Each wall is flat, endless, passes through zero and stands at right angles to its row. A trip goes straight from one point to another. List the walls that it crosses, first one first.

Walls:
(1): [  1 -44  -9]
(2): [-34  -6   9]
(3): [-7 20 19]
(4): [31 12  8]
Trips:
[ 2 -1 29] to [30  4 -5] -> 2, 3
[-24   0 -23] to [  0  40 -15] -> 1, 3, 2, 4
[-20 -43 -21] to [18  5 -4] -> 2, 4, 1
[ 27  16 -11] to [-30  -2 -14] -> 4, 2, 1

Walls:
(1): [-17  -1  -1  24  19  -5]
(2): [  0 -23  44   1  18   5]
(3): [-11  -5  14  15  23 -10]
(4): [ 6 -9 37 11 10  0]
(5): [ 32   0  -2 -16  -1 -21]
(6): [ 50 -29  36  26 -19  -2]
(7): [-19 -10 -27 -46 -25 -31]
Trips:
[ 18   1  23 -31  16 -13] to [ 13 -41  20 -33 -12  19] -> 3
[ 11  60 -21 -35  16 -14] to [-17  17  -4  28  49 -11] -> 1, 3, 7, 5, 4, 2
[-10  43  12  13  23 -23] to [ 25  38 -18  16  29 -13] -> 5, 4

Walls:
(1): [-17  -2 -15 -16 -16 -19 -14  -2 -48]
(2): [  3   1 -13   0 -21  -3 -12 -31 -19]
(3): [-15  27 -21 -11  18   2 -20  36  -3]
(4): [-28  22  31  27  16  -9   3  28 -12]
(5): [  4   7  -9 -13   7   9  -6  -9  35]
(6): [ 48 -33  -4 -12  15 -10  46  -1  25]
(7): [ 10  20 -29  43  46  -8 -14 -21  -6]
(8): [  9 -19 -11  19  12 -22  39 -25 -17]
Trips:
[-28  -2 -20 -47  11  -1 -22  17  15] to [  8 -40   2  -6 -26   9 -11  -8  17] -> 6, 2, 3, 1
[ -6   4 -11   1  -9 -17 -38  -3 -11] to [ 12  26 -23  25   3   1 -14   8   9] -> 4, 5, 1
[ 13 -27  -7   7   6  11  29  19  14] to [ -1 -23  -6 -20  -3 -18  15  -2   8] -> 1
[  7 -17  18  32   0  15   6   0  14] to [ 11 -25  -3  -9   6  -7  36  23   4] -> 7, 4

Walls:
(1): [-26   3   3   2   0  23  16 -15  -8 -13   0 -18   0  15]
(2): [-13  20  26  -1   2  21  13 -13 -17   7  16 -15 -21   6]
(3): [ -4  -3  10 -32  -1  25  19 -15   4   4  -3   9 -21 -13]
(4): [ 20   3  -2   1   5  -6 -21  -1   5   9  -9  25   6  -4]
(5): [-26 -14   5  18 -41  -4  21 -12  20  -5  -9  -2   1   5]
(6): [ 19  -7  15  -3 -13  -6 -26 -25  19  29   0   8   0  10]
(7): [ -2 -10   0 -32 -20  -8  26  36  -3 -21 -19   3   8 -46]
(8): [ 21  19  16  -1  18   5  31 -13 -10 -60 -16 -17  11   6]
(9): [-16  21 -30  -8  16   9 -22   9 -14  18  11 -16   7  -2]
Trips:
[ -7 -16  -4  10   3  -2  11  -7 -14 -13  -6  11   7  -7] to [ 24 -18   6   9 -23  -8  36 -10  -1   6  10   3   1 -16] -> 3, 1, 6
[-18 -28 -40   0  12  36  15  24  -1  16 -23  -9  11  -7] to [ -8 -23   6   4  -6 -34 -20  -7  34  12  -1 -16  14 -10] -> 3, 1, 6, 4, 9, 7
[ -3   1   3  18 -17  23 -14   1  -6   6 -10   7   2   0] to [-15 -24  24   4  -7 -10 -10  13 -15   4  11  -1  40  18] -> 9, 2, 4
[-16   2 -23  27  -1  -4 -11   8 -26  -6  11  -3  28   5] to [  7  25 -20  15 -31  -5  22   1   9  -9 -17  -3  -9   2] -> 5, 8, 7, 9

Walls:
(1): [ -6  -5  -9  11 -22 -21 -21 -28 -20  12  -9 -10 -11  -7  19  27   7  -3
 -19  13]
(2): [ 26  17  11 -52 -23  22  -3  17 -29  -8   2  31   1  -3 -27  -7  -5   3
 -23  36]
(3): [ -6   8  -7 -11 -45 -19   5 -16  18  30  31 -23  -3 -41 -21 -14 -12  28
  27 -13]
(4): [  8  19  23  37  23  18 -13 -10  11  11 -14  -9 -21   5   0   0   0  32
  11  18]
(5): [ -9   9 -21  -3 -22  -9   1   2  14 -32 -52 -25 -16  -6  24  24   9   4
   1  18]
(6): [ 47  15  -6  -8  17  12 -10 -13   8 -12   0  32  20 -14  -5 -31  23  -8
 -13 -13]
(7): [-13  23 -13  -5 -23 -45 -12 -24  -1  20 -10  19 -18  -5 -21  17  24   0
 -22   9]
(8): [ -4  19  18 -34  21 -18  47  29  29  16   5  17  -6 -29   0 -15 -20  18
 -15  -5]
Trips:
[ -9  19 -10  11  31 -15   1  14   1 -27  -5   3  15   1  17 -27 -13  -4
 -10  -2] to [  4   9   9  -3  19 -13  26  29   1 -15  -8  39  -3   8 -28  13  -5 -10
 -10 -43] -> 5, 2, 7
[-16  -4   6   4  -1  15   0 -23  20 -25  -1   9  -1 -20  -8  -3 -59  -4
   1  13] to [  0  22  16   6   7  37  11  -2  19  13  23 -40  35  18   4  22  -2   7
  18 -11] -> 2, 5, 8
[-11  12 -44 -27 -32  -4 -16 -15 -15  27  -3 -10 -23  11  -5  18   3  -4
 -19 -22] to [-22   8 -24  -1  -3 -15 -37   4   1   0   0  13 -19  17  -7   8  -1  -7
  -6   9] -> 3
